Every row gives one point. The window is the flat piece filled in between its corners: a triangle in 3 columns, a solid with four corners in 4, and so on. A path goes straight from each point to the next, and from the last back to the first. After which points does the path pass through the window?

Window:
[[-33 -41 -38]
 [-25 -51  -7]
 [  8  43  16]]
Path:
(1): [  4 -50 -23]
(2): [10  5 -3]
(3): [-35   2 -21]
(4): [-62 -27 -41]
(5): [ -4 -50 -28]
(6): [15 27 -2]
(7): [-22  92  33]
(8): [-62   0 -21]
Through the window after points: 4, 8

Window:
[[-11  24 -54  26]
 [-12  -6  46 -26]
 [ 40  20 -25  76]
 [ -8  38  -6 -37]]
Path:
(1): [-43  61 -58  49]
(2): [-33  50 -50  31]
(3): [  5   6 -46  19]
(4): [  4 -15 -14 -39]
(5): [-31  47  24 -28]
(6): [-33  36  30 -14]
(7): [ 24 -21  13 -15]
(8): [ 40  -4 -64  26]
Through the window after points: 2, 6

Window, 6 rows:
[[-49   7 -20  61 -31 -50]
 [ 10 -15  21 -21   3  32]
 [ 18  69 -47 112 -14 -20]
 [-13  11 -12  -6  56  67]
 [ -6  -7  22 -72  63   3]
 [ -9  -1 -41 -25  -4   0]]
Path:
(1): [-17  49  62   0 -19  44]
(2): [  8  45  34 -47   0  21]
(3): [  5 -59 -19  43   9  26]
(4): [ 10 -29  26  18  27  24]
(5): [-30  78 -41 -46  25  13]
(6): [-46  66  18  45 -48 -13]
(7): [  9  -4 -53  62  16   2]
(8): [  4 -12 -13   5  39   2]
(9): [-19   9  16 -48  29   5]
(10): [-34  48  15 -53 -21  31]
(11): [ 11 -48  -9 -14  47  10]
(12): [ 20 -37 -18 -14  18  13]
Through the window after points: 2, 8, 12

Window, 8 rows:
[[ -40  -16   14  -69   -9  -15 -100   13]
 [  10    7   56    1  -18   39   53  -18]
 [  -2   47   36   12   24   48   56   39]
 [ -56   16   17    4  -24   31   48   -2]
 [ -32   38  -28  -27   30  -35  -61  -45]
 [  -8    2   30   80    2   34   65    4]
 [   2   -2  -15   14   -4   62   50    1]
 [  34   71  -42    7  -56  -22   47   47]]
Path:
(1): [ 13  37 -48 -11  -3 -32  44  51]
(2): [ 18  53   0  21 -58  32  34   7]
(3): [-5 51  6 54 -6 50 52 17]
(4): [  5   1   8 -34  15  -3  91  -4]
(5): [ -9  13   5  -6  25  -2  11 -18]
(6): [-23  69  19 -15 -86  27 -36 -29]
(7): [-11  54   7   0 -22  32  -7  -2]
(8): [-26 -36  37 -43  30   1  40  29]
(9): [  5  -3  13  -6  34 -20  33  53]
(10): [ -2  18  -5  11 -16  42  14 -11]
(11): [-11  95  54  -7 -37  52 -22  18]
(12): [  2 -25 -45 -13  35 -22  57  -6]
(13): [-17   9   3   6  48  -2  67  46]
(14): [  0  34  23  11 -95  46  28  -2]
(15): [-26  35  10   2 -29  49 -43   9]
(16): [-13  -9   1 -29  25 -26  16 -23]
Through the window after points: 1, 5, 15

Window:
[[  13   35  -13 -120  -30   -6   30 -115  -43]
 [   5   43  -31    4   -7   70  -22  -36  -21]
 [ -18  -76    5  -81   21  -25   -6    7  -48]
 [  12  -10  -17   18   -3   50   48  -25  -11]
 [  25   55   31  -12  -58   24   -8  -65  -40]
 [ -33  -11  -17  -18  -23  -47   28   31   28]
 [-116   20   39   43  -49  -29   20   -5   49]
 [  40    5   -2  -14   36   48   30  -30   61]
 [ -45  -36   -5   12   32  -70    7    6   -5]]
Path:
(1): [ 18 -58 -33 -28  -3  -3 -62 -49  24]
(2): [ -2  18  14 -19  19  17  57  -3  11]
(3): [-27  12   7 -41   9 -26  36  17   2]
(4): [  3 -54 -37  28 -32  -6 -11 -31  39]
(5): [ -19  -37  -33  -19  -26  -29    9 -100   33]
(6): [-22   2  26  -8  10  -9  27  21  -1]
(7): [-18  51  -2   2  72  30  70 -14 -42]
(8): [ 28 -60 -16   0 -67  25  -3 -31  52]
(9): [-16   4  12  -6 -68  29  -7 -66  10]
(10): [-35  50  21   9  -8 -13  15  -5 -14]
(11): [ 16  50  25  -1  11  12  53  26 -27]
(12): [ -1 -20 -16 -19   4  39 -15 -67   5]
(13): [-15 -28 -24 -37   0   3  13 -37  26]
(14): [  0  19  24 -28  14 -16  45  10 -68]
(15): [  8  59  48 -28   8  31   2  20 -17]
(16): [  5 -13 -42 -15   0  10   1 -55 -23]
Through the window after points: 1, 3, 7, 9

Window:
[[-16  77  49 -45 -25  44  14  64 -65  -8  28]
 [-65 -51  36  39   7  12  75  16  40  -9 -17]
 [ 54  10 -36 -14 -37  -3  70  39  62  14  48]
 [ 25   6  39  -4  11   4  -2  54 -21 -74  29]
 [-31  22 -25  38  28 -25 -66  24  29  34 -53]
 [-42 -41  14   8 -19 -15  50  36 -86  10 -29]
 [ 13  14 -49 -44  -9  -4  12 -29  43 -42 -16]
 [-18  55 -15 -22   3 -83 -65  29  -6  20   7]
 [-54 -60 -46  15 -36  57 -28  28  -1 -51   7]
 [-10  -5 -56  42   2 -48  19  -5 -29 -21  22]
 [ 30 -17  51  35 -28  25  -6 -18  73 -66  20]]
Path:
(1): [ 24   3 -15  57 -51 -62  30  28  67 -33 -52]
(2): [-36 -19 -17  -9  38  26 -27  -4 -20  -2  38]
(3): [ -6 -12  -3 -10  14 -21  -9   7  10   8  15]
(4): [-10  71 -32 -15 -45 -35 -12  14  23 -58 -32]
(5): [-34   6 -10  17 -20  -4  33  31  17 -29  -6]
(6): [-11 -50 -31   7   6   3 -28  -7 -13  -5  20]
(7): [ 14 -12  42 -21  51 -10  18 -31 -59  30  30]
(8): [-14  16 -16  21 -35   2  12  67  28 -57   3]
Through the window after points: 3, 5, 7

Window:
[[-19  24  26  46  27 -25 -47  49  18 -33   4]
 [ -5  19 -64   8  36  67  84  36 -35   7  58]
 [-35  34   1   3   9  38 -66   7 -17  36  53]
 [ 67  33 -24  14  84  39   0  24  64  -5  12]
 [ 43  19   9  54  40 -25 -14 -14  11 -14 -18]
 [ 10 -78 -55  24  13  -2  21  40  63  21   5]
 [-54 -16  19  -1 -35 -29  26  12  23  30 -28]
 [  2  62 -44 -39   0  52 -13   5 -34 -17  38]
 [-43 -35  38   2  36 -19 -10  67 -49  25 -53]
 [-35  -9 -15 -38   0   3 -12  20  -3  21  99]
 [ 15 -39  39 -12  -8  50 -38   4  37   7  11]]
Path:
(1): [ -6  -4 -14  17  58   9   4  13  37  -5  -1]
(2): [ 24 -34  20  28 -12   3 -32  73   4  43  21]
(3): [ 44 -13 -17 -12 -25  33  -7  72  -2  46  69]
(4): [-59  -1 -39  17  60  27  38   4  16 -25  -6]
(5): [-45 -56 -21   7  40  42  10   0   2 -28 -25]
(6): [ 11  16  16  22  -4 -27   3  36  30  45  20]
(7): [ 40  23  23  -7   7 -29  -7  74  -2  67 -46]
(8): [-81 -76 -27  28  12  14  19 -16  28 -35  25]
Through the window after points: 7

Window:
[[ -59  -12  -44    0  -61   64   23    4   30    0  -41  -41]
 [  13   77   36 -108   24  -27  -17   16   23   24   52  -49]
 [  59  -11   42   40  -30   19   12    2  -42   79   25  -14]
 [ -29    5  -11  -48    6  -16   65  -25   -9  -89  -10  -14]
 [  59  -27   55   -1   17   77  -73   -9  -16  -19    9    2]
 [ -35  -15  -58   16   29    2   23   34    4   27  -11    7]
 [  -6  -37  -51  -58   53  -22   13    7   15  -13   80  -27]
 [ -33    4  -10  -31   -7   -4  -40   22  -14  -29   49  -19]
 [ -40  -71  -12   15   50  -35   25  -11   41  -57   64   51]
 [ -12  -40  -29  -17  -64  -64  -33  -70   -7  -13   -2   75]
 [ -78   17  -23  -14   32    4 -108   -8   33   51   -6 -104]
 [  33   10  -30   55  -14   20   36   -7   11  -11   11    1]]
Path:
(1): [-32  46  -2 -27  50  71  11 -69   8 -14  17 -13]
(2): [-11 -46 -27 -26 -38 -57   6  33  -2 -40  11 -12]
(3): [ -8  -3  39  18 -60 -21 -32  46  36 -12 -28 -75]
(4): [-12   1 -42 -25  42  48  21 -33 -25  25  36  47]
(5): [-37  -5 -23 -19   3  10  -3 -18  -4  -2  41 -15]
(6): [ 29 -28 -25 -27 -10 -75  34  54  53 -10 -28  -5]
(7): [ 34  13  -6 -51  -7 -30  -4  37   6   6  11 -33]
(8): [-41  38  29 -51  28   1 -21 -39  23  15  60 -10]
(9): [-26  81  44 -14  28  19 -60 -94   1  23  39 -16]
(10): [ -2  -8 -11 -64  12 -21 -13  53  25   6  22 -46]
(11): [ 20 -19   6   2  19 -13 -16  22  20 -20   2  -4]
(12): [-19 -10   6 -48  21  60  10 -60 -16  -6  52  -1]
(13): [  2   9  -7 -20  -6  14   4 -35  -9  17  12   4]
(14): [ 17 -27  19   5 -20 -14 -27  26   3 -14  21 -13]
(15): [ 11 -27 -10 -25 -22 -22  -8  12   3  12 -14 -44]
(16): [-68  29 -30  16  38  19  15 -26  12   1  56   7]
Through the window after points: 1, 7, 9, 13

Window (14 x 14):
[[  23  -11   74  -10    5   26  -21   40   22  -15  -51   36    2  -18]
 [ -16  -44    5  -32  -50  -21   -3   74  -15   -4  -26   -1  -42  -27]
 [  25  -45   50   28    5    8  -21   29    2   10    2  -30    8  -59]
 [  -8   -5   -8  -13   11   40  -19  -14  -25   55  -41  -39  -62   46]
 [   9    9  -19   49  -11   12   22   -7   57   21   24   -8   -3   -8]
 [  34  -60   26  -22  -14   63  -11    1  -18   -2 -104   89  -40  -28]
 [  36   26 -100    4  -29  -17  -60   10   50  -60  -52   -1   38  -16]
 [  23  -51   11  -13  -52  -40   -5  -35   40   50   37   63  -19   42]
 [ -54  -45  -15   60   43   45    4  -29  -35  -70   54   32   44   29]
 [  22  -38  -29  -32   -3   -3    5   42   24  -17   25  -12   22  -14]
 [ -22  -34   39   13    5   18   17  -10   36  -60  -12  -92   22  -38]
 [  46    5  -47   -7  -23   24  -28   15  -20  -43  -21  -19  -45   29]
 [  41  -32  -40   68   -7   31   41   83  -76  -17  -98    5   55  -12]
 [  22   37  -11   13  -46   58  -51  -15   41   -9   24    9   55   -3]]
Path:
(1): [ 14 -83  16  43 -85  17 -60  36  56  35   5  39  43  62]
(2): [-15 -62 -24  53  -9  22 -37  30  37 -16 -13  -9   4  20]
(3): [ 30  -8   8   3   6  33  40  14 -70 -27 -45  30  27 -34]
(4): [ 31 -20   5   3 -18   3  -2  -9 -39 -27 -14  15  14 -16]
(5): [-12 -37 -51  29  -2  43 -21  40  64  16 -25 -10  -7  19]
(6): [ -7 -51  -6  -2 -36  23 -62  36  56   3 -15  14   7  -5]
(7): [ 46  17   5  20  -9  14  46 -10 -31 -33 -17  10  18 -23]
(8): [ 20   5 -18   5   1  20   5  -1 -15 -21 -16   4   3 -12]
Through the window after points: 2, 8

Window:
[[  35    0   35   36  -20  -27   -2  -23   30   49   20  -21  -27   93]
 [ -11  -29  -25   -8   33   33  -28    0  -65   75  -43   -9   24  -25]
 [ -21  -29  -54   30   26  -28   24    0  -41  -26   60  -15  -85   -6]
 [  14   -3   -1   -3  -26  -50    8   14   29    8  -45  -65  -41   80]
 [  72  -49   41  -15   68   31  -10   11  -28   62  -57  -42   18  -39]
 [  -6  -30   82   14   -6   30   -4   15   32   58  -41  -66   40  -11]
 [  33   19   -5   30   -9   35   29   22   50  -37   -3   -7  -21   68]
 [  44  -38   41   10  -43  -48   26    4   39   23  -20  -20   69   50]
 [ -20    5   -3   -8   53   26   18  -56  -16  -37  -40   83  -71 -101]
 [  16   15  -17  -67  -13   11   41   -6   33   16   42  -52  -48   46]
 [  48  -24   -6   23    6   15  -56  -34  -26   75  -40  -82   52  -74]
 [ -37    2  -48  -22   80  -14  -23  -34    1  -53   48   -5  -60   17]
 [ -31   41  -35    9   40  -24   47  -61  -59  -42   50  -60  -49   45]
 [  33  -33   50  -24  -27   40  -40  -18  -39    0  -15  -53    8    5]]
Path:
(1): [ -6 -44  -8 -10  46  13   9 -17   8  11 -14 -36 -20  11]
(2): [ 65  75  34  24  -8   1 -40  23 -19 -10  19  -3   2  -7]
(3): [ 17   8   6 -10  18  -3  13  21 -29  10  11 -18  -2  16]
(4): [ -31  -58   22   18  -26    7   -3 -100   65  -27  -39  -44  -69   43]
(5): [-26 -80  13 -16  -1  42  18 -78  17 -12 -77  -5 -13  39]
(6): [ 20  13  -6   7  17 -14   0  11  -5  13  35 -52 -21  27]
(7): [ 20  60  13 -20 -17 -24 -41  34 -52  27   8 -37   6  15]
(8): [ 11 -39  -4  15  14   4  18 -21   7  21  -2 -50 -12  34]
(9): [ -18 -117    1  -24   19  -24   42  -68    5    3   14   -2  -39   39]
(10): [ 34  71   6   5   0   6  -8  22  12  -8 -15 -46 -22   6]
(11): [ 24  23  27   5  12 -16   0  14   6   7 -11 -38 -19  25]
(12): [  1 -36  -7   2  11  10  20 -32  13  39  -3 -15 -18   6]
(13): [ 17 -42   8   1  -3  14  14  -5   8  30 -35 -56   8  17]
(14): [ 53  59  57 -15 -11 -28 -50   8 -37  14  17   8 -15  10]
(15): [ -3  18  -2  -2  36 -36  -4   4 -19 -22  29 -18 -42   1]
(16): [-28 -28 -49 -25  57  23 -17 -57  19 -24  15 -21 -35  40]
Through the window after points: 1, 15

Window, 14 rows:
[[-43  68 -20  53  50  -3   2 -27  13 -19  53 -25  26  -1]
 [-29 -36 -18 -53  40  35  25  32 -39 -20  18  54  38 -21]
 [ 10  -3  12  48  -5 -21 -41  10 -41  11  37  21 -49  35]
 [ 21  28 -90 -43  14   3 -48 -13 -79 -77  55  76 -24  15]
 [  6   3  20  -1   6  76  64  -1  67 -54 -23  89  -1  20]
 [-30  -1 -35 -11  28   3  69   9  39 -29  32 -15 -78  -3]
 [-20  12  19 -45 -38  42  72  52  -9  69  -2  36  49  33]
 [ 26  -7 -19   3   6  -9  20   4  27   0   1 -17   5 -11]
 [-34  -8  18 -15  13  -3   9 -46 -18  11 -24  10 -17  -4]
 [-64  27  59 -30  -9 -11  77  14 -11 -70  11 -27 -64  -8]
 [  4   0  22 -17 -27 -23  22 -42  13  32  59   3  20  49]
 [-58 -24  32  -1  -4   2  22   6  13  -7 -26 -37  -9  43]
 [ 24  16 -24 -45 -24  58   7 -13  37  53  75 -15  29   3]
 [-16  -1  42 -21  55 -11   8   1  27  19 -23 -17  -9  26]]
Path:
(1): [-17   4 -12  -4   6  15  75   0 -34 -35 -25 -43 -16  47]
(2): [ 10  12  -1 -23  11  22  69   3 -10 -19  18 -19  -8  19]
(3): [-45   6   4 -13   0  -9  24  -1  23 -16  30  17 -40   5]
(4): [-39   1   4 -18  14 -15  32   2  25  19  29  12 -21  -7]
(5): [  16   26  -29   27   37   73   27  -33  -29 -103  -30  -28  -18   45]
(6): [ 32  15   7  -7   6  28 121 -26  -7 -15   8 -29  20  32]
(7): [-63   0 -14  -6   3  -1 -59   4   3  -6  19  40 -25  -7]
(8): [-64   0 -28 -25   2 -13  10   6  28  20  11  53  16  22]
(9): [ 26  -4   2  -4  12  30  14   0 -15  -4  24 -10  -9   8]
(10): [ -8   6  -5  -5  27  13  26 -12 -25   0  32 -26 -25  14]
(11): [-15   7   5  -2   5  -5   2  -3  30 -26  13  30 -19   7]
(12): [-47 -11  37  -9   8  -7 -36  -4  42  23  22  21   4   2]
Through the window after points: 2, 4, 12

Window:
[[ -29   40  -23  -51   -7   -1   31   15  -38  -48   21  -17   34    4]
 [ -14   -7  -24  -11  -32  -38  -21   52   -7   -8  -20  -56   17   33]
 [  21   40   19  -13   -9   18  -11   52  -30  -11   48  -27   40   71]
 [  10   80   10  -38  -14  -43   13   23  -12  -16   52  -76  -21   19]
 [ -33   44   -9   29    2   30   -7   51  -11   42    7  -58   -7    6]
 [  61  -60  -33   56 -102    5   16  -63  -14   -4  -27   35  -21    9]
 [  22  -21  -79   16  -46   12  -51  -45    0   49  -28   51  -21   56]
 [   1   -5   45  -43  -24   10  -33   -5  -21  -21   16  -19  -17    5]
 [  40   38   17   -5   45  -37   -6   24  -69  -39   17  -44   -4   -2]
 [  51  -43   29    0  -50   -6   26   29  -71  -31   16   91 -121   56]
 [ -22  -44   -4   31  -22  -14   12  -43    8   58  -17   56    7   94]
 [ -28   36   -3   10   15  -23  -27   40   23  -41   60  -16   21   16]
 [  22  -24  -14   18  -64  -30  -15   -6  -11   78  -11   91   24   22]
 [  73  -14   19  -22    0   12   35   40   12   -8  -10   29  -63   29]]
Path:
(1): [-29  47  32  -9 -22 -40 -30   4 -17 -49 -53  26 -39  27]
(2): [ 18  65  19 -31 -85 -19 -18 -33 -28 -26 -54  27  26  23]
(3): [  3 -65 -29  16  36 -12   9  78  10  20  44 -43 -40  43]
(4): [  8 -29  -5  13 -10 -10   0  15 -18   6  28  -2  -9  26]
(5): [ 34  72  -3  -4 -56  -8  -7   3  21 -62  -8  24 -23  21]
(6): [ 49  55  67  -1 -24   1 -29  29  26 -13 -72 -26  -5  49]
(7): [  8 -30 -28  -5 -23 -15  17  14 -20  13  20  26 -16  30]
(8): [ 31 -37 -17   8 -19   0  27  31 -19   6  66  -1  19  25]
(9): [ -3  29  14 -12 -19 -20 -16  17 -26   5 -14  20 -30  40]
(10): [-12  29  10  28 -44  21   0  -8  -6   7 -27  44  44  61]
(11): [ 30 -82 -28  -7  -9 -58   1  -8 -15  45  38  23 -84  35]
(12): [ 23 -15 -19   1 -14   3  15  25 -17   5  35 -32  -1  37]
Through the window after points: 2, 4, 6, 10

Window (14 x 14):
[[-78  23 -24  45  38  20 -27 -19 -72   6   6   6  27  -1]
 [-22 -23  44 -47 -19 -11  20 -34 -34 -24  -9 -67  -6  24]
 [ 39  48 -22 -92 -18  47  35 -28 -20 -43  -2  18 -41  41]
 [ 12  43 -20 -22  12  43 104 -17 -46   0  64  34  44 -32]
 [ 26  81  38  29   1 -29  -3  71  -9  50  60  32  21   6]
 [-29 -10  44  10 -54  24  11  81  77  13 -53  28  -1  -6]
 [ 20 -32  41  18 -15 -17  -6 -33 -45 -10 -11  10 -22 -22]
 [  5   6 -32  87  -5 -34  50  19 -28  -7 -19  -7 -20 -37]
 [-45 -16 -14  23 -41  63  56  47 -61 -50  15 -25  60  24]
 [-89 -15 -56 -40 -50  21 -65  19 -12  30 -11  33 -32 -30]
 [ 46  27  -8  20 -47  -5  39 -57  14 -32  19  -8 -23  -9]
 [ -1 -89  31 -32 -44 -49  17  -5  56  29  46  24 -54  63]
 [ 17  -2  26 -47  18  86  16  43 -16 -71  37 -88   7  49]
 [ -4  12 -35  15 -46  51  18 -53 -44  16 -39 -16 -63 -15]]
Path:
(1): [-19  42  47  -2 -49  -7  14   4 -44 -78  48  -2 -22 -12]
(2): [  2  -6  -5 -15 -10  30  13  -4  -6  20   0  -1   2  21]
(3): [ 13 -15 -39 -15   2  23   3  -7 -31  16  20 -10  25  10]
(4): [-23  36  34  22 -28   1  33  -5 -35 -38  19  -5 -41   4]
(5): [-40   9  11 -10 -38  24  -4  -9 -38  -6   0   6 -68 -27]
(6): [-17 -28 -48 -22 -11   3 -17  27  11  24   5  23  65   9]
(7): [ 18   0 -27  10  -2 -12  26  10 -40  25  12 -30  55   2]
(8): [-50  43  33   0   8  65   9   3 -18 -46  37  32 -50   5]
(9): [-26  41  28 -17 -29  -6  30   4 -23 -15  27   3 -46   7]
(10): [ 48 -51 -10  18 -21  16  25  20  23  14  -7   8  35   3]
(11): [ 46  18 -39  -6 -36  -3   8 -53 -14  13   7 -24  -5  -9]
(12): [-30  13  51  39 -21  18  55  29   7 -61  20  27 -32   2]
(13): [-68  -8   0  27 -42 -15   1  31  -6 -76  62  -4 -67 -71]
(14): [ 55  27  10 -30  26  35  62  -2 -28  54  -4  13  80  66]
(15): [ 36 -15 -64 -26 -30  19  19   1 -29   3 -14   9  27 -27]
(16): [-43  62  50  40  16  19  68 -32 -28 -19  58   6 -26  11]
Through the window after points: 5, 7, 11, 15

Window (14 x 14):
[[   8  -53   10   48  -21    7   21  -33   74   -4   -1  -47  -27    8]
 [  37   24    9  -14  -23  -63  -32   16   -1   -3  -38   48   21    6]
 [ -32   18   -2  -17   80   38   50  -14   25  -34   -4  -39  -42   -1]
 [  -4  -27  -63   -9   44  -55  -20   -7  -19   -5   43   14  -18    1]
 [ -14  -14   -8    8   19   -6   50   14   32  -18   24   41   18   23]
 [ -38   29  -25   35   42  -15   24  -20   25  -26   10  -35   38  -32]
 [  22   32  -50  -12  -32  -13    4  -17   16   12   41    0  -84 -121]
 [ -66  -40  -26   13   -8   35   30  -29   30  -20  -14   28   19  -13]
 [ -55  -11   43   18  -70   22   24  -41    8   17   13   29  -15   81]
 [ -13   11  -80   16  -28   -2  -21   38  -46   34   33  -10  -16   -1]
 [ -12   -5   10   28  -25   -7    0   10  -50  -42   10    1   40   -8]
 [  59    8   -1   32   72  -10    6  -23  -33   46    8  -45  -17  -24]
 [  16  -15    4   18  -12   26  -32  -22   51   -1   29    1   12   16]
 [  14  -26   18  -10   70  -96  -63   66   -2   27   12   39   32   -3]]
Path:
(1): [-41 -19 -26  32  13   6  20  -2   9 -23   3  12 -16 -13]
(2): [ 23   6 -67  66  31   3   9  16 -20 -34  20  33 -87  29]
(3): [-24 -15   6  -1  11  -5   7 -12  24   4  14 -17  27 -18]
(4): [  4 -19 -14 -12  19 -36  -2   1  20  -2  13  -3  30 -15]
(5): [-14  14 -14  39  24 -13 -11  12  -5  10  15   0 -20 -12]
(6): [ 17 -35  -5  71   7   3  12   5   8  -7  11  11 -39  -3]
(7): [-37  12 -25 -49 -23 -10   1 -32  33  14   6 -61  43   0]
(8): [ 18  -5 -27 -20   1 -30  -2  -7  -3  21  14   2  13   4]
(9): [-27   7 -10  27  30 -14 -13  18  -8 -24  14  32  -4 -14]
(10): [  0  -3   3  36  21 -14   5  -1   6 -10 -11  11 -12  -8]
(11): [-13 -23  12 -19  18 -10  10 -20  25   1  32 -11  37   4]
(12): [-13 -25  -4 -56 -26  21   5 -60  46  24 -10  17  67  -4]
Through the window after points: 4, 6, 12
